Every row gives one point. The window is the flat piece filled in between its corners: a triangle in 3 columns, a solid with four corners in 4, and so on. A path goes straight from each point to the next, and from the last back to the first. List the points from which the path goes on through the window.

Window (3 x 3):
17 39 33

19 -28 -20

-14 -40 -5
Path:
(1): 43 8 52
(2): 9 10 -3
(3): 3 -6 -23
(4): 33 -48 -8
(5): 13 -47 -13
(6): -5 -21 -55
(7): -27 -63 -59
(8): 28 -40 17
(9): -2 18 81
(10): 9 11 -21
(11): 18 -4 -20
(12): 36 7 46
Through the window after points: 1, 3

Window, 4 rows:
-29 20 -38 1

-23 16 -8 10

53 -39 -28 -49

7 -11 -34 9
Path:
(1): 35 28 -25 -24
(2): 72 -8 -38 -30
(3): 5 -56 -27 -48
(4): -27 -4 -8 1
(5): -4 54 -20 23
(6): 34 17 -58 -10
(7): -12 -16 -16 14
(8): -1 -49 3 -26
(9): 2 27 -51 30
(10): 39 21 -53 -24
(11): 29 -71 1 -41
(12): -11 -26 -26 -24
(13): 9 11 -22 -13
(14): 71 -26 -35 -42
(15): -1 -50 -14 -44
(16): -31 -4 -15 3
Through the window after points: 4, 6, 8, 10, 14

Window:
3 -1 -16 13 -56 -3

6 8 0 -33 48 -67

-45 -54 -18 -10 43 -32

8 44 -8 -33 -74 32

19 12 -2 -7 31 -6

6 8 66 -5 -29 4
Path:
(1): -4 29 5 -3 -25 19
(2): 27 1 -12 -65 -40 -13
(3): 17 -16 32 -60 -9 -33
(4): -10 33 -20 40 20 -24
(5): -27 29 77 29 9 6
(6): 38 -14 8 -52 -45 -18
(7): 38 1 17 -36 -11 -30
(8): -85 -12 11 31 -13 0
(9): -14 26 21 -15 17 -38
(10): 44 -16 -6 -26 23 15
(11): 18 -36 23 -42 -8 -1
(12): -23 61 39 9 -5 -14
(13): -37 63 2 1 -14 11
(14): 33 -25 21 -40 -7 -10
(15): 48 -6 15 -53 -61 15
(16): -36 69 -17 -1 -41 19
Through the window after points: 1, 3, 5, 15

Window:
33 30 -18 -12 -5 0 34 -11

46 -13 38 1 27 90 27 -56

-7 -8 -13 2 21 6 67 -9

26 -2 26 20 -19 12 -23 61

9 42 26 15 -32 22 19 59

-3 36 41 -14 52 -5 -8 67

-44 -9 37 -22 -21 54 -5 -7

-84 -8 28 72 38 -53 3 -50
Path:
(1): 1 23 5 17 -20 46 2 45
(2): -52 40 -30 53 -15 23 -4 32
(3): -4 -6 55 -16 0 23 23 9
(4): 6 6 36 35 -28 -16 65 -1
(5): 1 16 -58 -51 63 51 1 10
(6): -29 51 -12 63 75 18 -5 25
(7): -9 -29 58 -21 -42 -28 30 1
(8): -11 -42 56 -13 -36 43 16 -6
(9): -20 41 1 -3 20 40 -9 3
(10): -32 -10 -2 28 44 26 19 -13
(11): -5 2 40 25 2 -5 8 -17
(12): 19 -5 35 -15 -35 14 28 29
(13): 15 24 10 4 5 35 3 35
(14): -22 22 -49 26 13 39 36 -20
(15): 33 10 49 -1 5 -19 19 46
(16): 17 -2 37 15 -1 -7 4 26
Through the window after points: 4, 6, 8, 10, 16

Window:
-19 -12 -41 71 -20 8 7 -32 28

-40 -51 48 19 49 -23 32 27 7

-1 -47 -64 10 22 7 9 -74 -42

14 18 43 -20 50 41 -10 19 -1

5 -18 23 58 -30 8 -27 -27 -7

-10 22 -22 -11 -12 -10 -30 13 -35

34 -11 -33 9 24 7 12 49 -10

8 22 -36 44 -74 22 39 24 -3

-23 -20 66 -31 -39 14 -34 34 49
Path:
(1): -16 -15 6 38 1 32 -5 5 -10
(2): -14 24 -26 19 -2 31 -39 24 -34
(3): 10 -15 17 7 -10 -17 0 -12 -1
(4): 22 -22 -39 18 -20 -17 5 -47 6
(5): -54 -44 -20 33 54 48 3 -25 -56
(6): -57 46 -7 -11 -2 57 -56 4 -69
(7): 40 -55 -2 45 -14 -38 53 -20 58
(8): 52 3 -4 12 5 -12 24 12 18
(9): -28 -33 -32 9 27 27 -11 56 -36
(10): -21 -64 5 61 -33 43 6 10 -30
(11): 12 9 -43 -8 30 -21 3 -58 -1
(12): 40 27 11 -12 -34 -16 -11 -19 23
(13): -51 -33 42 10 -14 25 -5 65 16
(14): 9 -13 26 39 -4 73 -71 49 -11
(15): -15 -3 4 -6 -29 -42 15 -27 5
(16): -4 -14 2 -18 36 -39 16 4 8
Through the window after points: 2, 4, 8, 10, 14, 16
